Each row is a point. The ring and each string are closed loops that go straight from each point to the next, and from the last back to the first. Before rounding, they use only three directions, however many columns there are. How many times does the string pass through the ring? Passing back the other way cancels.

Ring, 6 rows:
[[  8.3  18.4 -18.7  26.9]
 [  5.4  -2.4 -33.2   8.8]
 [  0.7 -21.3 -24.0 -10.3]
 [  5.9 -23.9   1.3 -23.8]
 [ 22.6   5.3  19.8 -10.6]
 [ 17.1  23.1  12.4  16.9]]
String:
[[  9.1  -4.2 -18.7   0.1]
 [ 22.3  -9.4 -33.2 -15.6]
 [ 12.2 -25.4 -43.7 -22.0]
 [ -8.3 -32.7 -30.4 -13.3]
 [-20.2 -24.4  -9.2   3.2]
 [ -0.6 -12.2  -8.8  -1.9]
 [ 17.7 -14.4 -22.1 -19.4]
 [  8.8 -31.5 -34.2 -27.7]
 [ -8.9 -30.6 -27.7 -10.9]
 [-19.7 -19.1 -12.8   9.6]
 [  0.2  -5.7  -9.4   5.0]
 [ 15.3  -4.5 -24.8  -4.9]
 [ 21.2  -2.4 -51.9  -2.3]
 [  5.2   5.9 -44.6  21.1]
 [ -8.0  12.5 -26.5  37.6]
 [ -1.7   7.5  -7.9  21.7]
 [ 14.9  10.8 -13.2  10.5]
 [ 30.4  29.9 -22.3  19.3]
 [  9.9  37.0  -5.2  43.8]
 [ -4.0  27.4   6.5  43.7]
 [ -1.5  17.1   5.1  29.7]
 [ -3.1   6.2   3.8  19.0]
 [ -6.0  30.8   8.0  49.2]
 [ 12.8  34.7  -6.7  38.7]
 [ 22.0  25.7 -16.9  21.6]
 [ 23.4  12.8 -18.5   5.7]
 [ -2.1   5.6  -5.6  19.4]
 [-12.8  10.1 -19.6  38.1]
 [ -7.2   4.4 -35.5  29.5]
 [ -9.3  -3.2 -11.0  17.5]]
Times through: 3
